Rows are points. Each copy is the shape, with its points in the same order, turned, moved and blurred by noise. Say if it was mirrored as well.
In the rows, zero is written as 128.

Shape:
[[105 164 116]
 [151  94 152]
 [144 121 166]
 [112 194 125]
 [170  80 158]
 [111 174 134]
 [172  82 135]
 [ 81 169 142]
 [112 121 124]]
Copy 1 (9 x 3):
[[146  93 147]
 [111 176 136]
 [133 167 154]
 [176  90 156]
 [109 200 124]
 [161 103 158]
 [111 186 106]
 [142  88 179]
 [113 121 137]]
Copy 1 is: mirrored
Copy 2:
[[137 151  82]
 [156 112 164]
 [158  99 136]
 [154 144  57]
 [170 106 183]
 [145 132  73]
 [177 130 180]
 [117 128  71]
 [129 148 127]]
Copy 2 is: mirrored
Copy 3 (9 x 3):
[[126 176 123]
 [113  84 153]
 [ 92 109 140]
 [106 189  95]
 [109  63 148]
 [103 176 122]
 [122  70 133]
 [ 99 192 146]
 [136 138 147]]
Copy 3 is: mirrored
Copy 4:
[[112  87  88]
 [141 135 161]
 [124 110 160]
 [107  55  91]
 [156 140 178]
 [104  75 105]
 [169 142 161]
 [ 77  85  96]
 [122 123 112]]
Copy 4 is: mirrored

Shape, 10 rows:
[[182 175 129 112  84 152]
 [130 146 113 112  71 144]
 [107  78 102 124 161 115]
 [158 156 148  90  83  98]
 [ 94  65 152 143 139 130]
 [156  98 120 147  92 108]
 [ 92  75  75 151 113 138]
 [193 139 157  75 107  99]
 [111 112 116 165 145 115]
 [ 75  87 105 157 134  98]]
Copy 1 (10 x 6):
[[ 96 145 185 164  72 141]
 [ 89 137 161 160 115 185]
 [150 136  89 101 153 159]
 [127 181 187 174 122 152]
 [143 107 134  93 186 157]
 [161 109 156 153 124 165]
 [129  92  93 124 147 202]
 [152 195 192 146  99 132]
 [133 106 105 138 160 137]
 [143 109  90 139 193 169]]
Copy 1 is: mirrored
Copy 2 (10 x 6):
[[147 118 133 105  59 134]
 [130 113 100 116  96 144]
 [ 62 143 134 130 172 113]
 [148  88 125  90  95  89]
 [ 97 115 161 115 199 139]
 [ 91  69 143 120 116 126]
 [ 55 112 109 159 156 151]
 [128  95 153  58  86  80]
 [ 95 118 149 164 153 124]
 [ 85 108 124 169 182 119]]
Copy 2 is: mirrored
Copy 3 (10 x 6):
[[135 170 190 166  97 164]
 [150 149 164 174 143 144]
 [125 103  92 123 137  81]
 [132 104 188 168 113 167]
 [115 105  66 139 142 131]
 [127 116 122 193 102 123]
 [144 136  82 171 161  80]
 [140  98 181 132  69 171]
 [ 89 126 108 153 135  96]
 [104  97  89 160 170  86]]
Copy 3 is: mirrored

Shape (14 x 8):
[[127 111 159 159  76  97 141 110]
 [155 159 173 126  52  78 119 124]
 [134 104 178 114  70 118  94 177]
 [123 145 125 124  92 113  82 116]
 [ 84 104 153 112  85 105 119 122]
 [120 130 121 124 184 140 131 110]
 [146 126 159 121  80 110 138 130]
 [149 136  42 170 136 180 168 104]
 [120  95  91 144 191 102 112 146]
 [126 108 148  94  93 105 104 146]
 [158 117 100 157 155 202 142  73]
 [129 109 104  96 181 106 137 152]
 [173  94  77 188 168 150 120 103]
 [139  84  84  84 159 102 128  96]]
Copy 1 (14 x 8):
[[ 95  67 146 154 132 125 106 138]
 [130  46 175 121 108 140 132 178]
 [157  93 196 129 157 124  77 164]
 [135 113 124 125 142 134 135 178]
 [ 95 104 145 116 147 102  90 172]
 [126 162 107 109 139 117 143  93]
 [127  70 154 121 118 130 106 137]
 [143 135  30 155 105 165 117  80]
 [149 168 110 167 142  73 140 101]
 [145  98 156 111 146 100  97 160]
 [128 131  57 126 166 173 127  65]
 [152 156 124 118 120  63 122  97]
 [160 129  69 189 158 132 148  71]
 [144 117  78 108 144  54 134 107]]
Copy 1 is: mirrored
Copy 2:
[[172  82 148 107 175 144 147 150]
 [212 104 155  99 150 190 162 160]
 [140 146 188 123 167 169 175 171]
 [150 115 136 100 110 164 125 156]
 [141 121 170  70 149 135 142 139]
 [116 148 107 126 154 129  89  99]
 [155 112 135 108 169 165 162 139]
 [102 102  16 137 138  92 144 125]
 [ 97 153 105 109 183 121  78 156]
 [135 150 160  83 163 169 153 157]
 [ 75  82  66 156 138 134 125  89]
 [108 176 100  96 194 139  98 135]
 [ 83  84  53 149 169 124  98 152]
 [ 79 140  84  55 172 156 111 122]]
Copy 2 is: only turned
Copy 3 (14 x 8):
[[172 116 143 164 141  94 115 138]
 [171 160 145 133 131  50 104 154]
 [108 151 143 146 186  85  98 158]
 [107 160 109 137 123  79 132 126]
 [113 136 157 186 139  99 135 122]
 [134 132 120  96 135 173 141  91]
 [150 135 152 138 139  88 117 155]
 [133  61  88  61  85 153 174 128]
 [112  98 127  91 171 151 152  63]
 [104 151 161 133 153  93 115 132]
 [142  89  83  84  92 185 104 128]
 [110 127 156  78 161 149 149  79]
 [144  61  77  86 129 142 117  76]
 [104 113 169  84 100 138 116  57]]
Copy 3 is: only turned

Shape (15 x 11):
[[128 138 118 100 147  82 105 110 100 140 138]
 [120 143 140  99 156 133 176 121  97 144 136]
 [128 119 137 114 164 128 178 138 142 155 110]
 [135 129 128 116  92 114 141  76 152 144 110]
 [114 113 141 126  95 137 131 144 125 114 127]
 [192 146 118 133 172 145 132 102 103 105 135]
 [134 129 144 144  95 129 108 134 132 151 101]
 [110  99 142 130 120 139 115 133 103 124 107]
 [117 124 142 121 106 144 115 148 152 151 140]
 [126 152 139 146 155 140 118 142  98  71  77]
 [112 135 122 141 145 149 131 144 185 142 144]
 [114 110 123 148 100 122 145  96 119 145 127]
 [117 139  86 124 136 126 149 144 106 133 114]
 [125 147 136 142 138 150 107 136 103 142 146]
 [112 141 116 134 108   7 108 141  96 143 125]]
Copy 1, 15 rows:
[[151 174 145 148 141  89 142 101 113 122 117]
 [137 132 104 104 137  95 138  81 155 154  93]
 [155  93 113 116 140 115 135 123 154 134  69]
 [145 178 107 145 141 154 111 144 135 126  62]
 [145 141  90 125 118 164 122 123 129 123 134]
 [126 154 178  77 143 137 149  92 118 147  98]
 [152 156 102 135 105 150 121 147  92 144 107]
 [139 134  91 120 115 139 122 109  97 119 120]
 [157 126  98 150 134 156 134 138 117 155 135]
 [116 135 143  74 101 115  90 121 103 120 143]
 [120  91 133 152 151 154 126 150 132 151 111]
 [114 153  90 143 112 148 145 120 123 120  84]
 [128 135 108 104 136  99 153 143 130 116 114]
 [120 138 113 124 126 125 143 104 103 164 134]
 [168 182 142 190  70  66 148 140 123  91 130]]
Copy 1 is: only turned
Copy 2:
[[143 189 126 124 122 131 159  96 100 145 129]
 [132 115 153  96 120 160 163 133  96 136 138]
 [154 108 134 116 109 155 152 139 128 118 170]
 [153 149 129 124 144 152  83  89 117 106 148]
 [ 94 136 131 121 135 129 115 129 131  96 117]
 [149 109 161 153 116 126 135  96 120 192 108]
 [107 148 120 143 166 144 129 111 150 107 139]
 [100 149 141 101 132 121 133 122 154 120 131]
 [ 93 139  97 137 136 145 118 132 131 108 141]
 [136 141 165 127 118 142 146 144 182 139  70]
 [126 111  70 133 100 151 117 134 136 121 139]
 [124 130 127 101 145 139 122  76 128  97 137]
 [159 127 120  96 138 116 154 128 123 118 112]
 [ 97 130 111 122 142 145 154 114 128 148 110]
 [148 216 118 139 135 125 195  70 109  73 116]]
Copy 2 is: mirrored

Shape, 16 rows:
[[151 214 170  87 116 127 152 170 176 158  87  83]
 [127  71 135 116 108 112 128 162 161  72 115  86]
 [126  94 133 111  63 117 108  85 123 149 106 143]
 [143 153 116 115 142 122 107  96  83 116 105  74]
 [144 175 136 187 186  82 153 128  90 120  94 117]
 [ 70 122 194 175 105  91  78 145 125 119 145 124]
 [140 113 137 105  97 104 145 149  82 152 144  69]
 [146 100 159 122 121 105 151 100 132 163  94 127]
 [216 144  91 125 118 150  79 165 102 118 152 104]
 [138  86 161 145 128 144 165 116 141 145  96 112]
 [ 85 131 175 157 105 144 129 149 145 111 156  99]
 [105 133 122 129 128  75 157  99 153 173 149 127]
 [ 98 139 184 166  24  96 146 153 120 152 114 143]
 [ 80 125  98 143 139 142 184 142 137 193 121 101]
 [124 120 118  85 178 155 139 170 101 105 116  94]
 [134 105 126 118 158 168 203 122 135 129 185 124]]
Copy 1:
[[122 149 124 122 110   9  72 136  69 124  97 120]
 [199 168 120 149 157 136  82 115 130 189 104  72]
 [132 186 119  95  81 155 119  84 109 164 134 116]
 [125 197 125 141 144 103 150 105 145 116  93 156]
 [ 87 131 156 167 146 122 161 133 109  91  42 114]
 [118 164 129 139 129 142 162 188 121 157 143  65]
 [162 188  90 159 137  95 149  97  91 120 126 120]
 [126 165 142 135  89 140 100  87  96 119 119 108]
 [121 127  48 173 141  88 146  88 159 173 105 170]
 [159 122 136 136 104 143  94  92 113 108 120 104]
 [173 136 122 127 130 124 133 181 103 146 137 103]
 [110 154 181 133 122 125 149 101  59 150 132 127]
 [134 164  94  84  82 121 153 155  44 161 109  55]
 [162 117 167 105 150  96 158  82  80  99 150 112]
 [141 142 111 140 209  95  97 107 148 108 113 127]
 [167 100 131 135 173 147 110 113  72 116 141 174]]
Copy 1 is: mirrored
Copy 2 (16 x 12):
[[139 124 104 127 161  88  64  98  66  81  61 193]
 [116 166 152 102 114 117 134 149 149  45 158 197]
 [102 197 160 127 130 109 150 111 100 143 160 143]
 [158 157 121 124 107 121 178  91 139 113  81 134]
 [187  83 106 121 113 160 149  73 102  59 122 108]
 [138 109 175  90 206 111 164 107 130 103 185 150]
 [122 168 115  77 150 119 163 158 103  74  88 132]
 [ 85 158 118 117 118 133 140  87  76  98 140 141]
 [161 171 107 129 131 181 127 170 167 137  71 168]
 [ 78 148 141  79  98 147 123  92 102  91 137 152]
 [128 109 156  57 157 100 109 106 145  93 154 156]
 [101 154 109 136 150  98 112 111 103  77 156  89]
 [145 173 160  53 199 108 116 113  46 114 172 134]
 [ 96 134 163  89 114 113  86 122 101  62 103  69]
 [130  98 135 104  71 115 138 164 132  77  77 157]
 [ 76 118  83  64  77 124  98 145 155 102 127 103]]
Copy 2 is: only turned

Shape (18 x 12):
[[117  87 135 110 136 158 126 120 135 105  99 134]
 [149  88 132 116 157 163 101 118 114 148 104 155]
 [168 155 133 136 140 131 125 147 139 143 141 131]
 [118 145 137 109 167 151 115 143 135 136 107 154]
 [105 101 137 136 132 152 101 121 152 107 117  83]
 [ 94 164 109 137 168 108 171 125 112 130 100 137]
 [121 143 103 125 161 156 101 175 107 127 123 129]
 [164 165  69 116 106 127 114 111 107 114 123 129]
 [ 97 104 132 192 137 156 116 133 148 116  98 145]
 [ 94 132 153 137 138 143 126 130  98 108  98 129]
 [110 133 141 109 156 143 157 114 110 109 148 145]
 [101 170 132 111 152  97 113 163 111 148 128 150]
 [151 159 143 114 154 167 106 119 119 109 158 142]
 [110  36 149 110 125 154 119 127 108 137 131 150]
 [112 149 123 115  54 133 249 156 126 159 150 143]
 [ 97 167 138 135 122 109 105 118 144 142 102 148]
 [142 155 151 126 167 128 118 178 113 139 100 126]
 [133 146 142 162 130 155 111 117 141 221  98 144]]
Copy 1 (18 x 12):
[[117 109 135 122 134 151 114 131 169 126 129 171]
 [147 117 138 128 110 119 125 119 162 145 167 178]
 [131 116 129 123 103 126 132 114  89 132 151 113]
 [134 110 122 107 110 162 121 109 150 146 168 120]
 [114 121 129 112 154 141 137 132 144 154  83 155]
 [126 121 131 157 124 173 134 123 167 115 149  64]
 [121 112 107 108 130 153 155 154 133 163 176 119]
 [128 162  92 169 131 152 115 156  94 126 162 131]
 [ 93 121 120 124  84 141 163 130 176 138 102 145]
 [ 88 121 135 122 132 134 116 133 177 144 138 110]
 [106 114 130 125 153 144 126  98 151  96 164 116]
 [137 143 130  89 118 151 121 137 142 137 172  71]
 [104 129 113 119 141 130 127  87 107 142 179 141]
 [133 111 150  96 135 101 133 143 190  94 146 187]
 [120  67  77 130 121 117  86 155 132  14 130  65]
 [126 162 110 109 101 151 105 117 151 142 122  93]
 [128  97 146 110 105 139 120 136 126 169 169  96]
 [176 120  87 129  70  90 124 104 157 158 120 107]]
Copy 1 is: mirrored
Copy 2:
[[133 139 115 117 124 173 160 160 101 120 115 130]
 [118 127 101 105 141 135 182 157 126 121  81 132]
 [106 111 124 111 111 100 127 104 135 141 121 112]
 [102 121  98 112 143 140 174 126 130 127 138  93]
 [181 132 129 144 122 133 151 163  98 132 142 130]
 [138 122 104 118 141 173 136  69 170 104 160 118]
 [120 109 100 109 103 126 165 149 174 121 143 105]
 [ 99  95 108 162  81 134 137 108 141  96 115 153]
 [169 122  62 103 137 145 114 157 106 116 141 108]
 [139 163  95 139 137 159 144 143 146 129 142 108]
 [117 157 141 112 143 156 141 114 134  88 141 108]
 [ 96 109 114 136 151 139 139 114 182 133 147  91]
 [ 94 146 129 134 105 108 149 121 114 102 119  87]
 [127 145 132 100 170 153 148 205 124 113  96 146]
 [ 59 151 141  88 139 164  62 107 141 124 189 200]
 [114 101  90 161 164 146 131 117 128 139 149  97]
 [117 126 112 112 118 130 154 119 171 174 129  93]
 [109 114  56 112 176  84 150 116 123 157 138 142]]
Copy 2 is: only turned
Copy 3, 18 rows:
[[113 126 111 158 126 118 114 116 113 137 168 111]
 [139 146  88 162 131 141 152 139  85 130 159 131]
 [151 117 138 119 124 160 172 115 114 117 108 104]
 [135 130 118 145 167 160 130 106  95 121 136 104]
 [124  91 120 119 124 111 125  84 122 148 169 139]
 [139 130 132 130 189 122 100 135 140 124  81 115]
 [152 142 123  87 156 152 126 119  84 138 139 105]
 [120 173 173  96 130 118 167 137 125 101 129 128]
 [152  93  78 118 137 129 104 119 143  98 162 120]
 [158 109 140 142 163 118 103 129 118 130 155 116]
 [119 114 141 150 169 142 134 149 135 155 135  97]
 [151 127 164 124 171 185 109 125 101 126 104 130]
 [127 111 149 127 163 154 186 129 101 130 153  94]
 [131 126  95 172 101 152 111 156 118 171 189 135]
 [168 173 173 155 109 166 113 126 236 159  96  66]
 [143 119 154 136 164 161 117 101 133  89 130 150]
 [178 118 136 129 149 150 123 111  73 127 104 102]
 [197 145  88 154 150 167 166  91 139 103 125 160]]
Copy 3 is: only turned
Copy 4:
[[100 134 119 112 114 130 177 153 147 120 163 116]
 [ 91 166 109 101 152 120 153 149 173 121 155 124]
 [110 136 126 119 164 120 114 106 114 108 115 121]
 [110 146 123 119 167 157 144 126 134 123 166  92]
 [ 82  89 134 146 118 123 171 121 143 114 166 136]
 [132 131 144 141 130 135  88 148 106 125 181  65]
 [131 137  98 160 179 135 143 116 143  94 162 102]
 [ 91 145  55 142 121 120 102 130  94  97 136 117]
 [100 160 168 159 134 105 168 135 126 121 184 136]
 [119 127 124 154 137 129 157 146 136 158 162  97]
 [152 126 114 111 126 150 119 146 129 149 161 123]
 [130 150 132 165 152 177 108 116 137 118 131  79]
 [122 131  82 109 163 138 130  97 121 146 146 142]
 [121 151 124 119 113 135 177 179 198 128 140 153]
 [165 115 155 131 131 156 108 231  57 106  86 135]
 [ 75 152 145 159 128 164 123 122 109 133 149 103]
 [123 134 129 140 179 123 140 108 137 125 124  72]
 [ 47 162 168 132 195 136 106 157 137 118 135 128]]
Copy 4 is: mirrored
